Each point is reached from the start by the listed moves, each made once or not at all, plus a little noise. Say if it took an odd or an even number of moves. Then give how often each move was made.

Moves:
(1): [ 17 -57]
(2): [57  9]
Start: [-29  13]
Points:
[28 22] => odd (0, 1)
[ 45 -37] => even (1, 1)
[-12 -44] => odd (1, 0)

Moves:
(1): [ 65  33 -18  18 -18   1 -24 -13   6]
(2): [-16  29  16  -7  -5  23  22 -28  -7]
(3): [ 31  21  30   6   9  11 -35  23  10]
(4): [-14  18  15  40   1 -37   2 -35  20]
(5): [ 16  -2 -16 -20  45   1  10  -7  -2]
(6): [ -2 -33  -7  20   1  15 -12 -22  31]
(7): [17  4 -1 27 -3 -7 24 10 31]
(8): [ -2  24 -27  28  29   3  11  25   2]
Start: [  9  22 -21   8  -4 -14   0  -3   5]
Points:
[ 25  59  13  42  47  -9 -14 -67  58] => odd (0, 1, 1, 1, 1, 1, 0, 0)
[ 40 121 -33  87   2 -19   8 -54  21] => even (1, 1, 0, 1, 0, 0, 0, 1)
[-12  48  -7   2  -4   7  20 -31  -7] => odd (0, 1, 0, 0, 0, 0, 0, 0)
[ 26  10 -26  71  41 -44  17 -58  90] => even (0, 0, 0, 1, 1, 1, 1, 0)

Moves:
(1): [ 21  -7 -11  -1  -4  12  12  14 -17 -22 -11  -2   4   1 -25  19   7]
(2): [ 23  40  23  -4 -12  -9   0 -38  -9 -16   4 -31 -21   5 -21  -8 -20]
(3): [ 13 -16  63   0   7 -18  -4  -6  22  23   9  44  -8  17 -13  25   1]
(4): [  8  28   7  37   0   1 -11  -6  16   7   0   4  -3 -11  14  23   1]
(5): [  5 -12   2   1  18  -4 -29   6  14 -14  25 -12 -13 -42 -17  11  14]
(6): [  3 -17  -3  17   3  53   6  -7  -8  15   2  19   9 -15   6 -34   0]
(7): [-17   2  -3  -4   0  -2  20   4   0  -6  26   5  -1  -5  10  10 -26]
(8): [  6   6 -21 -11 -11  13  -8  -8   4  22  16  17   0  -9 -12  20 -11]
(9): [ 13  -5  19  -1 -30  -3  -6   2  39 -42  15  13   5  -3  31   3  -8]
(10): [ 34 -10 -18   4  10   7  17 -22  10   1  11   1   3 -18  -9   3  22]
(11): [ 17 -18  -2  10 -23   1  -7 -36 -19  11  28   9 -22  -7 -12   5  -9]
(12): [  7  12 -17  23   2  13  10 -10  16 -31  -5  37 -16  18  -6  -6  10]
(13): [-18 -32  -5  -5  -3  15 -14 -23  -5 -12   5 -31  55  31  -4  21 -13]
(14): [ -1   3  19   4   7  33  -5 -16   6   5   2 -30 -17  24  16 -16  14]
Start: [  0  -8   7 -11  -5  -1 -12   1   2   6  -3  26  -9   8  11 -22 -25]
Points:
[  91   27   -4   76  -21   65    4 -121    9   -7   38   67  -62  -20
  -18  -38  -24] => even (0, 1, 0, 1, 0, 1, 0, 0, 0, 1, 1, 1, 0, 0)
[ 28 -23 -10  -3  -8 111 -10 -17 -13  24   9  31 -14   9  -7 -36 -16] => even (1, 0, 0, 0, 0, 1, 0, 1, 0, 0, 0, 0, 0, 1)
[ 79 -71 -31   6 -42  77  -7 -47  26 -30 112  76 -28 -90 -16  12 -34] => even (1, 0, 0, 0, 1, 1, 1, 1, 1, 1, 1, 0, 0, 0)

Moves:
(1): [41 -2  1 -1  4  8  4  1 -3 -7 -3 14 10 -2 -4  9 21  0 -2  5 -4 -9 -9 -2]
(2): [ -3  30   7  10   6   8 -12 -11  -2   5   0  -4   1  -1 -12  -4   5 -17
  -2  -1   9  -3   9 -13]
(3): [  0  -6  28  -6   7  -7  -5  17   0  21  -4  -2   0   4  -1   3 -19   2
   6   8   4 -11 -17  -3]
(4): [  9  -2  -4  11 -19  -5  14   8   2   6 -12 -23  13 -10   1  21  -5 -17
  11  11  10  11   9  -7]
(5): [  6  -6   1   1  25  11  -3   6 -18   5  12  11   1   6  -3  -1  -3   0
  23  -6  -4   4  28 -10]
(6): [  2   7   5   9  -2   7  -5   8  -7 -13   4   7  20 -14  12 -15   8  21
   2 -12   4  -8   8  -2]
(7): [ -2  21 -10 -16  -7   0  28   3 -18   8   1   4  15 -10  -8   3  -3  -4
   4  -3 -24  12  -7 -10]
(8): [ -1   6 -10   4  -4  -2   8  14  13  13   5  10 -13  -7  -3   1  12  -6
 -12  19  11   2  -2  -4]
(9): [ -2 -15  10  -7 -14   5  24 -16  24  24   7  -5  -2  10  -4   0  -4  -3
  -1 -13  -5 -29   0  -2]
(10): [ 20 -11 -10   8   2  14  -1  -3 -25  19   0  -9 -13   9   2  -4 -10  12
  -2 -16  -9 -11  -2   0]
(11): [  9   5  -8   3  -3   0  -6  -3   5   8  26  -6   4   6  -4   6  -2  -5
   8  18   5   0 -16  -5]
(12): [-16   2   9   9 -10   7  -7  -7 -15  -2   6  12  -2  -4  16  14   9 -20
   0   6   4 -12  -1   6]
(13): [-23  12 -12   0  16 -30 -17 -10  -1  20   1  -1   5  -7 -12  14  22  20
   0  -2  10  -6  11   9]
(14): [ -2  25  -4 -21  -4   4 -14  -3   0  -1   5  24  -1  28   9   4  -6  12
   4  -7  30 -20  12  -1]
(15): [  3   0   7 -21  -6  -4   4  -7   4  10  -2 -14 -12  -7  30   1   1 -15
   5  -1  -7  -5   3 -21]
(16): [-16   2 -19 -15  16   1  -8  26  11   7  -4 -28  -4 -23  -8  27 -30 -30
 -17 -21  -4 -11   6   2]
(17): [  1   2   4   2   7   7  10  12   4  -2   2 -21   2   6   4  -1  16   4
  -8  12  -3  -2  -8  23]
(18): [ 11  19  23   8   1 -11  -1   1   7 -19   9   4 -30 -12   8  21 -14  15
   4   3   1 -18   4  -5]
(19): [ -8  10   1  -5  -2   5 -18   7  13   9  -4   1  -9  -6   0   3  -3  -1
  16  -1  -5   0  -1  20]
(20): [-10  16 -15  20  13  24   4 -25  -7  -4 -21   7  24 -10  25   3  -9   5
   2  30  -3  14  10   2]
(21): [-16   7  -6   2  14  12  -3 -17  -5  -6  -7  -5 -10 -12  -1  -7   6   3
   9 -11  24  -1  -4  17]
(22): [ -5   0  10   1  -3  19   2  -7   6   0   2   6   2   7   7  12   9   6
   5  -5   8  15  -2 -12]
(23): [-11 -24  24 -41 -28   4  10 -31   2  20   8  -7   3 -22  -9  -1  -2   5
 -19  10   6   4  11   7]
(24): [ 13 -15  11   8   3 -18  24   4   4  23  21   2  18  10  11   8 -27  -2
 -20 -16 -17  31 -10  30]
Start: [-19 -12  14   9 -18 -20  -2   9 -13 -10 -58 -12   0 -19  17  -7   3  37
   8   2  -3 -11 -11  -4]
Points:
[ 24  65  44   9  41 -13 -51  39 -27  53 -35  15 -47  -3   6  38  24  79
  35  16  38 -85  14  11] => odd (1, 1, 1, 0, 1, 0, 0, 1, 0, 1, 0, 0, 1, 1, 0, 0, 1, 1, 1, 0, 0, 0, 0, 0)
[-14  73  51 -23  36 -28  -1  25  11  66 -20 -63 -10 -68  29  88 -14  13
  16 -13  -5 -17 -53  26] => even (1, 1, 1, 0, 0, 0, 1, 0, 0, 0, 1, 0, 1, 0, 1, 1, 1, 1, 1, 0, 1, 1, 0, 1)
[  8  -2  79  28  12  39  50 -10  -3  76 -33   2  28  -9  84  37  14  -9
   3  39 -10 -15 -11 -10] => even (1, 1, 1, 0, 1, 0, 0, 1, 1, 0, 0, 1, 0, 0, 1, 0, 1, 0, 0, 1, 0, 1, 0, 1)
[  8  -2  25  41  28  -3  33 -49 -35  66 -29  13 -24 -46  83  51   6  45
  14  -1  -1 -53  17  17] => even (1, 0, 0, 0, 1, 0, 0, 1, 1, 1, 0, 1, 1, 0, 1, 0, 0, 1, 0, 1, 1, 0, 0, 1)
[-16  -6 121 -53 -38  18  17 -13  24  46 -37 -58 -33 -64  46  73  -7 -16
 -22   6   7 -91 -16 -25] => odd (1, 1, 1, 0, 0, 0, 0, 0, 1, 0, 0, 1, 0, 0, 1, 1, 1, 1, 0, 0, 0, 1, 1, 0)
[-12   9   1 -17 -10 -23  49 -18 -53  84 -28 -20  33 -17  55  18 -19  63
  44 -75   8 -32  37  -2] => odd (0, 0, 0, 1, 1, 1, 1, 0, 1, 1, 0, 0, 1, 1, 1, 0, 0, 0, 0, 0, 1, 0, 0, 1)
[  21    2   44  -29  -27   -8   43   38  -16   63  -42  -26  -54  -63
   46   66  -35  -12   -7  -11  -35 -104  -35  -44] => even (1, 0, 1, 0, 0, 0, 1, 1, 1, 1, 0, 1, 0, 0, 1, 1, 0, 1, 0, 0, 0, 0, 0, 0)
[-30   9   0   7  -5 -35  13   7 -62  59 -79 -48   8 -47  -2  23  -6  53
  37 -12  14 -17 -20   3] => even (0, 0, 1, 1, 0, 0, 1, 0, 0, 1, 0, 0, 1, 0, 0, 0, 0, 0, 0, 0, 1, 0, 0, 0)

Moves:
(1): [ -6 -21  -9  -5  -2  -9 -10  -4  -7 -10   4  16  10  -2  12  11 -17  -4
   6   9  -8   4   5   0  -2  -4   3]
(2): [ -3   9  -4 -18  10   0 -14 -14  18   0  15  -9 -18   1   5   2   8  -9
  10   7   2   5 -10  -1   5  -1  -4]
(3): [ -7 -12   0  13  15   0  -1  19  -9   4   8  -3  -7 -14   4   0  -2 -11
 -20  14  15   5  -7   3   8  -1   2]
(4): [-10  -8  -7 -27  10   2  -4  -5 -14 -11  -9 -16 -12 -15   4  -2  26  -3
  20  -7  -6 -14 -11   3  -5  18  10]
(5): [-14  16   3   9  -1   2   9   1   5  -5 -13   1   3   4  -9   9  10  30
 -18  -2   7   4  18  -3  -1 -19   1]
(6): [  1  10 -30  23  25   3   6  -9  -5  12   0 -18   3 -35   0 -19  -2  -4
 -23  11 -14  -9   3  -6   1   7  22]
(7): [  5  -3 -19   4  18  16  17  24   3   3  -5 -10  14   6  -8  -2 -11  -6
   7 -10  15  -1  -2  12  -7  -1  -7]
(8): [ -4  -3   6 -11  -9  -6  -7   9  13   5   7  10  -7   7   8 -13  -4  -5
  -4  -5  -1  -3 -12   1   4 -23   0]
(9): [ 18   5  -2  15  -3   7   7  -4   7 -16 -32 -10 -21  15 -11   1   9 -14
  11  -8   1  -4   1  13   6  -4   5]
(10): [  3 -19   2  14   6  -7 -13  10 -11  16   2  12  -6   8  -6 -13  15   5
   7  -3   4  -7  12  16  -4  -5   1]
(11): [  3  -1  -5  -3   9   5   3  -2  -1  -1   6  -5  -1  -2  -4   4  -6  -2
  -5  -6   3 -18   0   8   0   2   7]
(12): [ 14 -17  -3  -9   2 -14  10  -3 -13 -23  -6  28 -14 -20  19 -22   1  11
  -4 -11  -8 -27 -14 -11   6  20   8]
(13): [ -2   2  -3   1  -5 -14   7   5 -12   0   3  10   4  -1  -4 -13  -8  -4
   8   4   1   8  12   9   6   1  10]
(14): [ -2 -36   0  14  11   2  12   2   5 -11  -2  15  17   4 -12  -8   6  -4
  13 -16   4 -29  -2   2  13   1 -13]
(15): [ -8  15 -13  16 -17  12  -4   1  -9  -5   0   8 -20  13  -2 -11   0   8
 -13  -4  -9  -4  14  15  -1   7   5]
(16): [ 11  -1  13   1   5  -4 -17 -10  -5 -17   2  -4   2   9  10  -1   1  -5
  -2   7 -15   8 -10   2  13   9  -7]
(17): [ -6 -12  -1  -2  -9   8  -7  -6   3  -1  -6   6  -5  14   3  -4  -2  13
  -1  -7  -3   1  -6  13  19  -3  10]
(18): [ -2  -1  -4  -8  -3 -13   4   2   9   2  10  14  -9   1 -25 -17  -9  -1
 -16  -6 -26  10  -7   2  -6  14   7]
(19): [ -2   6   0 -11 -12   6   2  -9   3  -1  -3  -5  -2  -5 -22 -10   9  13
   4  13  -8  -6  -2  -5 -14  -6   6]
(20): [  5  -4   6  13  -2  -6  15  -9  -2   4  -6  -3  -2   5   2  -4   3   3
  -3  -2   6  -6  -6   4  -2  -7 -10]
(21): [  9  21 -25  19   1  -9 -10   1   0 -19  19  21  18  -8 -18  -3   6   0
 -11   1 -11   6 -25 -15 -20   0   2]
(22): [  7  -4  -1 -15 -22 -16  -6  -9  -2  18  -6  14   8 -17 -13  -2  12   4
  10  10  -7 -18   9  18 -19 -13 -24]
(23): [ 20   2 -32 -10 -19 -13  -7   5 -14 -14   8 -15  -1  10  -1   0   6 -15
   2   5 -22  -7  12  -9  10   2   7]
(24): [ -2  13 -12 -16  -9   3 -13  -6 -23   4  -4  -7 -15   6 -11 -10  -8  11
  24 -19   3  -8  -7  -9  -7   3  -6]
Start: [ -9  19  10 -20   5 -22 -20  12 -11  12  17  13 -13  -4  -6   3   3   0
  10 -38 -39  -3  27   4  -5  -3  -9]
Points:
[ 16 -18 -66 -28  64 -30 -21  15 -68 -42 -16   4 -63 -54 -13 -58  -6 -25
  16 -58 -83 -37 -23  14   0  58  30] => even (1, 0, 1, 1, 0, 1, 1, 0, 1, 0, 0, 1, 0, 0, 0, 1, 0, 1, 0, 0, 0, 0, 0, 1)
[ -5 -39 -54  15  54 -25  -4 -13 -42 -42 -11  22 -76 -51  14 -50  38 -27
  10 -43 -54 -79  -1  25  23  33  20] => even (1, 1, 1, 1, 0, 1, 0, 0, 1, 0, 0, 1, 0, 1, 1, 0, 0, 0, 0, 1, 0, 0, 0, 0)
[ -4  45 -68 -11  20 -44 -10   6 -46  -4  16   0 -63 -51 -80 -82  15 -18
  -4 -46 -77 -41 -35  10 -37  -2  49] => even (0, 0, 1, 1, 0, 1, 0, 1, 1, 0, 1, 0, 1, 0, 0, 0, 0, 1, 1, 1, 1, 0, 0, 1)
[ 19 -29 -83  19  51 -55 -15  -1 -30  -3   0  33   3 -43 -55 -50  50 -37
  64 -42 -54 -67  13  58 -35 -13 -15] => even (1, 1, 0, 1, 0, 1, 1, 0, 1, 1, 0, 0, 1, 1, 0, 0, 0, 0, 0, 1, 1, 1, 0, 0)
[  -5   32  -41 -112  -19  -45  -42  -16  -23    1   41  -22  -77    5
  -49  -46   29   -8   44  -58  -89  -50  -16   -4  -23    0    7] => odd (0, 1, 0, 1, 0, 0, 0, 1, 0, 0, 1, 0, 0, 0, 0, 0, 0, 1, 1, 1, 0, 0, 1, 1)
[  22   36 -114  -30  -15  -31   -7   11  -96  -13  -43    0  -71  -38
  -73  -87   56   34   43  -63  -77 -114   73   55  -35    8   37] => even (0, 0, 0, 1, 1, 1, 1, 0, 1, 1, 1, 1, 1, 0, 1, 0, 0, 0, 1, 0, 0, 1, 1, 1)
[  11  -27  -76  -26  -22  -32  -40   20  -74  -22  -12   70  -74  -14
  -47  -77   34   25   40  -70  -55 -102  -23   68  -43  -20    3] => even (1, 0, 1, 1, 0, 0, 1, 1, 1, 1, 1, 1, 0, 0, 1, 0, 1, 0, 1, 1, 1, 1, 0, 1)
[  50  -28  -83  -34  -11  -75  -59  -11  -54  -43   23   74  -35   -9
  -45  -37   37  -16   72  -67  -78 -107    9   15  -18   -2  -24] => odd (1, 1, 0, 0, 0, 0, 0, 0, 1, 1, 1, 1, 0, 1, 0, 0, 0, 0, 0, 0, 1, 1, 1, 1)
[ -14  -48  -33   -7  -13  -43  -56  -14  -18   18   33   78  -27   -9
  -55  -81    7   17  -14  -36 -121  -73   29   70   -3  -16    8] => even (1, 0, 0, 0, 0, 1, 0, 1, 0, 1, 1, 0, 0, 1, 1, 1, 1, 1, 1, 0, 0, 1, 0, 0)
[ -9 -17 -38 -50  23 -34 -34   5 -49 -13  28 -27 -51  -7 -14 -17  42 -29
  57 -57 -37 -55  -2  -3  15  13 -22] => odd (0, 1, 1, 1, 0, 0, 0, 0, 0, 0, 0, 0, 0, 1, 0, 0, 0, 0, 0, 1, 0, 0, 1, 1)
[  -3   19  -84   -2  -28  -60  -21   -9  -79   -8    9   45  -64  -18
  -49  -82   10   57  -22  -46 -114  -57   56   -4  -25    9   35] => odd (1, 0, 0, 0, 1, 1, 0, 0, 0, 1, 0, 1, 0, 0, 1, 0, 0, 1, 1, 1, 0, 0, 1, 1)
